Each row is a point. Any point is a mix of the corners, with weights that add up to 1. It lies inside the corners' shape when no weight is negative. Say inside or outside, and name the corners with a negative weight.

Corners:
(1): [-0.54,  1.74]
(2): [-2.93,  0.11]
(3): [ 3.13, -0.47]
Points:
[-1.33,  1.57] -> outside (3)
[0.57, 0.97] -> inside
[-0.49,  1.60] -> inside
[-2.49,  0.13] -> inside
[ 2.77, -0.37] -> inside

Corners:
(1): [-3.07,  0.37, -1.47, -3.94, -1.35, -1.98, -0.61,  2.04]
(2): [ 0.12, -1.80,  1.20,  3.56,  1.05,  1.78, -3.30, -0.07]
(3): [ 0.45,  0.74, -1.58, -1.23, -2.13, -0.09,  1.46,  2.67]
(4): [-0.45, -1.45,  0.55, -1.27,  2.68,  3.01, -0.64, -1.84]
(5): [ 1.15, -3.06,  2.55, -1.12,  1.30,  1.81, -2.15,  0.27]
(6): [-0.69, -0.68, -0.91, -2.03, -2.32, -2.55,  1.98, -0.20]
(7): [ 2.04,  0.00,  0.02,  0.48,  0.98, -0.48, -2.66, -0.12]
(8): [ 0.45,  1.69,  0.88, -0.17, -2.14,  0.15, -1.84, -0.29]
(9): [-0.74,  2.99,  0.91, -0.12, -1.82, -3.30,  0.64,  2.87]
Points:
[ 2.95, -2.59,  2.06,  2.59,  3.30,  4.68, -4.85, -1.28] -> outside (1, 6, 9)
[-0.06,  1.04, -0.31, -1.83, -2.17, -2.02,  0.16,  1.83] -> outside (2, 4)
[-1.18, -0.72, -0.05, -0.77, -0.65, -0.43,  0.08,  1.36] -> outside (7, 8)
[-0.01, -0.36,  0.57, -0.40,  0.00,  0.12, -1.10, -0.38] -> outside (3)
[ 0.06, -1.29, -0.09, -1.28,  0.17,  0.85, -0.98,  0.17] -> outside (9)
[-0.29,  1.72,  0.40, -0.35, -1.33, -1.93,  0.15,  2.06] -> inside
[-0.16, -0.04,  1.14,  0.21,  0.59,  0.18, -2.46,  0.41] -> outside (3, 6)

Corners:
(1): [-1.41,  2.50, -0.92, -2.05,  4.94, -2.79,  0.08, -0.41,  0.39,  0.24,
 -0.56, -1.63, -0.59,  0.10]
(2): [-2.65, -3.97,  2.94,  1.77, -2.28,  0.76,  1.10,  0.16,  2.06,  0.22,
  1.36, -2.21, -1.65, -1.44]
(3): [-1.87, -4.34,  3.55, -0.32, -0.67,  1.40, -2.93,  2.21,  1.37, -1.24,
  0.87, -2.63,  0.57, -3.20]
(4): [-1.62,  2.03, -0.02,  2.43,  2.51,  1.33, -1.94,  0.75,  1.47,  1.60,
  2.45, -1.12,  1.06,  1.65]
(5): [-1.35, -3.05,  1.26, -2.24,  1.72,  0.35, -3.75, -1.42, -0.63,  4.03,
  0.20, -0.12,  2.30, -0.22]
(6): [-0.05, -3.90,  1.33, -1.28, -2.98,  0.67, -1.61,  2.30, -0.82,  0.32,
  2.04, -0.38,  1.60,  2.19]
(7): [ 3.34, -2.58,  3.16,  1.47, -2.08,  1.09, -0.14,  2.46,  0.48,  4.12,
  0.62, -1.52,  3.27,  3.79]
(8): [ 0.35,  1.32,  0.20,  1.37,  1.42, -2.76,  1.10,  1.73, -0.41, -0.29,
 -0.18,  0.90,  1.71,  0.03]
(9): [ 3.98, -0.43, -0.21,  0.61,  0.35, -3.46, -0.99, -2.82,  3.92, -0.13,
  2.10,  0.70,  1.64,  4.13]
(10): [ 2.05,  0.51, -1.44,  1.25,  2.56,  0.57, -0.57, -2.13, -2.25, -1.27,
  0.96, -1.41, -0.49,  1.55]
(11): [-0.97,  1.95, -1.54,  3.03,  2.21,  0.94, -0.15,  1.88, -1.00,  2.45,
 -1.97,  0.50, -2.34,  2.07]
(12): [ 2.85,  0.03,  2.70, -2.10, -1.77, -1.59,  0.22, -2.54,  0.28, -1.17,
 -1.31, -1.07,  1.73,  0.56]
(13): [-1.39, -0.61, -0.84, -0.37,  0.89, -1.26, -3.47, -1.03,  0.34,  3.25,
  3.14, -1.25, -0.97, -3.35]
(14): [ 0.51,  2.67, -2.36,  1.69,  3.61,  2.49, -0.84, -0.87,  1.39,  1.31,
 -1.15,  0.73, -0.55, -0.49]
(15): [ 0.23,  1.21,  2.62, -1.41,  2.17, -0.04,  1.06, -1.91, -0.47, -1.98,
  0.59, -1.53, -2.40, -2.09]
Points:
[-2.13,  0.42, -0.84,  0.38,  2.64,  0.26, -1.47,  0.47, -0.47,  1.27,
  0.83, -0.86, -1.25, -1.69] -> outside (7, 9, 12)
[ 0.94,  0.53, -0.36,  0.45,  2.08, -0.61, -1.21, -0.33,  0.30,  0.63,
  1.01, -0.28,  0.65,  1.22] -> outside (2, 12)
[-0.77,  0.16,  0.99, -0.36,  1.19, -0.36, -0.67, -0.75,  0.45,  0.22,
  0.49, -0.80, -0.72, -0.97] -> outside (7, 10)
[ 1.48,  2.12, -0.50,  0.32,  3.17, -0.46, -1.03, -1.90,  0.44,  1.84,
  0.48, -0.70,  0.28,  1.92] -> outside (2, 3, 6, 8)
[ 0.03, -0.46,  0.38,  0.66,  0.94,  0.51, -0.91,  0.05,  0.37,  1.39,
  0.07, -0.49,  0.16,  0.58] -> inside
[ 0.80, -0.26,  0.99,  0.36,  0.68, -0.27, -0.15, -0.14,  0.52,  0.31,
  0.16, -0.76,  0.56,  1.12] -> outside (13)
[-0.57, -0.68,  0.31,  0.52,  0.75,  0.07, -1.21, -0.35,  0.56,  1.25,
  1.23, -1.00, -0.25, -0.61] -> inside

Corners:
(1): [ 1.04,  1.09, -2.11, -1.74,  0.79, -1.50, -3.77, -0.71,  0.74,  0.59,
  1.92,  0.07,  2.92, -3.90, -1.12, -1.12, -2.63,  0.64, -2.37,  0.70]
(2): [-0.67,  0.57, -1.69, -0.29,  2.68,  0.33, -1.74, -0.96,  2.11, -0.08,
  3.36, -1.45,  2.32, -0.26,  0.81, -1.66,  0.20,  2.45, -0.32, -0.09]
(3): [-0.96,  1.96, -0.28,  2.40,  3.32, -2.42, -1.03,  2.50,  0.33,  2.24,
  1.11,  2.22,  0.03, -1.56, -1.25, -0.01, -1.41, -0.21, -2.30,  1.77]
(4): [ 0.17, -0.60, -0.50, -2.62,  0.33,  0.00, -2.89, -1.47,  3.09,  0.90,
  2.25, -0.17,  4.84, -1.03,  2.77, -1.22,  1.18, -1.01, -2.27,  1.43]
(5): [ 1.78, -2.96,  0.72, -1.52, -0.19, -1.07, -4.46, -1.30,  1.58, -0.44,
  1.51,  0.44,  3.79, -0.50,  0.08,  0.30, -0.87,  0.73, -0.94,  0.52]
(6): [-2.01,  0.28, -0.20,  3.31,  1.39, -2.63,  0.58,  0.88,  0.24,  1.26,
  0.88,  2.58, -3.55, -2.86, -1.49,  1.98, -1.02,  0.33, -1.26,  1.47]
(7): [-1.62, -0.78,  2.87, -1.56, -1.37,  3.16, -0.39,  2.31,  1.58, -4.11,
  0.20, -0.05, -1.54,  1.02,  2.62,  0.36,  2.18,  2.99, -1.50, -2.18]
(8): [ 0.04,  1.23, -1.24,  0.83, -2.63,  0.35, -0.14, -2.14,  1.30,  2.18,
 -1.84, -0.41, -2.70,  1.83, -0.56,  1.61,  1.67, -1.93,  2.00, -3.03]
(9): [ 3.52,  1.47,  0.26,  1.00, -1.76,  2.82,  1.45,  1.89,  0.31, -1.65,
  0.44, -0.44, -2.98,  1.32, -0.49,  2.48,  3.04,  1.39,  0.90, -2.90]
(10): [ 2.91,  1.22,  2.42, -1.27, -3.22,  1.19,  2.92,  0.57,  1.63,  0.20,
 -0.41, -0.57, -0.42,  3.42,  0.17, -0.23,  0.77,  2.62,  1.99, -1.15]
(11): [-0.97, -0.88,  0.24, -1.39,  0.51, -0.75, -1.26, -3.27, -1.11,  1.93,
  2.41,  0.21,  0.34, -1.79, -2.31, -2.26,  0.48, -1.94, -2.95,  1.73]
(12): [ 1.41, -0.28,  2.24,  0.96, -2.78,  0.25,  2.66,  3.53, -0.22,  1.80,
 -1.52, -0.70, -2.84,  0.91, -2.57,  1.08,  2.50,  1.38,  2.91, -2.75]
(13): [ 2.21, -0.46,  2.35, -2.98, -0.73,  2.00,  1.86,  1.08,  1.67, -3.60,
 -2.53, -1.18, -3.39,  0.81,  1.60,  0.60,  0.05,  1.18,  1.58, -2.80]
(14): [ 0.05,  2.03, -1.92,  1.04, -3.52, -1.22,  3.03, -0.73,  0.32,  1.61,
 -1.10, -3.50, -2.57,  0.98, -3.37,  0.09,  0.76, -2.30,  0.61, -2.50]
(15): [-2.49,  1.07,  0.95,  0.88,  3.13,  0.24,  1.73,  3.12,  1.69,  1.99,
  1.08,  1.78, -0.30, -1.44, -2.56,  1.35, -2.51, -0.28, -2.96,  1.34]
(16): [-1.01,  2.09,  2.68,  3.70, -2.38,  2.76,  1.40, -1.66, -1.70,  1.45,
 -1.16, -1.33, -1.23,  0.59, -1.42,  0.94,  0.41, -0.28,  2.68, -0.70]
(17): [ 2.32,  2.14, -1.92,  1.12, -1.46,  0.76,  3.77, -0.46, -2.33,  1.82,
 -3.94, -1.42, -0.58,  1.08, -1.62,  2.06,  2.22,  1.17,  2.94, -1.39]
(18): [ 0.41, -1.17,  1.21, -1.42,  0.29,  1.35, -0.63,  0.22,  0.80, -2.78,
  1.17,  1.13,  2.66, -0.64,  1.88, -3.44,  0.84,  1.11, -0.80, -2.81]
(19): [-1.78, -0.13, -0.57,  0.48, -0.15, -2.72,  1.16,  2.48, -1.21,  2.21,
  4.75, -0.29, -0.90, -1.23,  0.09,  1.17, -1.77, -0.33, -1.77,  0.60]
(20): [-0.43,  1.94,  2.04,  2.75,  2.94, -2.51,  0.09,  0.29,  1.65,  3.15,
  3.56,  1.19, -1.25, -1.92,  0.38, -0.79, -2.20, -0.02, -4.32, -1.33]
(21): [ 0.12, -1.75, -3.89, -0.71,  1.80,  1.03, -3.28, -2.09,  0.17,  3.07,
  1.73, -0.66,  2.71, -2.00,  0.54, -2.39, -2.48, -2.52, -2.43,  2.25]
Points:
[-0.01,  0.34, -0.16, -0.05,  0.27, -0.01, -0.45,  0.12,  0.66,  0.42,
  0.69, -0.17, -0.02, -0.82, -0.30, -0.11, -0.21,  0.12, -0.69, -0.61] -> outside (10)
[-0.26,  1.11,  0.48,  1.50, -0.48, -0.18,  1.36,  0.46, -0.10,  0.46,
  0.55,  0.12, -1.66,  0.44, -0.93,  0.95,  0.65,  0.48, -0.32, -1.14] -> outside (1, 4, 12, 13, 21)
[ 0.44,  0.60,  2.13,  1.08, -1.27,  0.85,  2.90,  2.37,  0.45, -1.18,
 -0.49, -0.19, -2.58,  0.96, -0.73,  1.50,  0.92,  2.25,  1.15, -2.48] -> outside (1, 3, 4, 8, 11, 21)
[-0.04,  1.01, -0.28,  1.19, -0.09, -0.62,  1.24, -0.36, -0.07,  1.90,
  0.16, -0.38, -0.92, -0.15, -0.61, -0.50,  0.32, -0.50,  0.38, -0.60] -> outside (1, 5, 7, 9, 15)
[-0.39, -0.33,  0.24, -0.52,  0.84, -0.68,  0.05,  0.78,  0.78,  0.44,
  1.57,  0.76,  0.21, -0.95, -0.04,  0.02, -0.56, -0.27, -2.46,  0.53] -> outside (1, 2, 8, 12, 16)
[-0.59, -0.18,  0.67, -0.73,  0.45,  0.28, -2.40, -0.16,  1.00,  0.47,
  2.70,  0.88,  1.71, -1.20,  0.63, -0.53, -0.86, -0.19, -2.56,  0.47] -> outside (2, 6, 12, 13, 14, 17)
[-0.37, -0.24,  0.12, -1.47,  0.06,  0.75, -0.58, -0.64,  0.71, -0.42,
  0.51, -0.48,  0.93, -0.18,  0.23, -0.89, -0.02,  0.16, -0.71, -0.18] -> outside (6, 9, 12, 20)
[-0.28,  0.74,  0.31, -0.19,  0.51,  0.90, -0.56, -0.41,  0.61,  0.71,
  1.61,  0.20,  1.08, -0.16,  0.69, -0.82,  0.21,  0.39, -1.37, -0.31] -> outside (5, 6, 12, 13, 14)
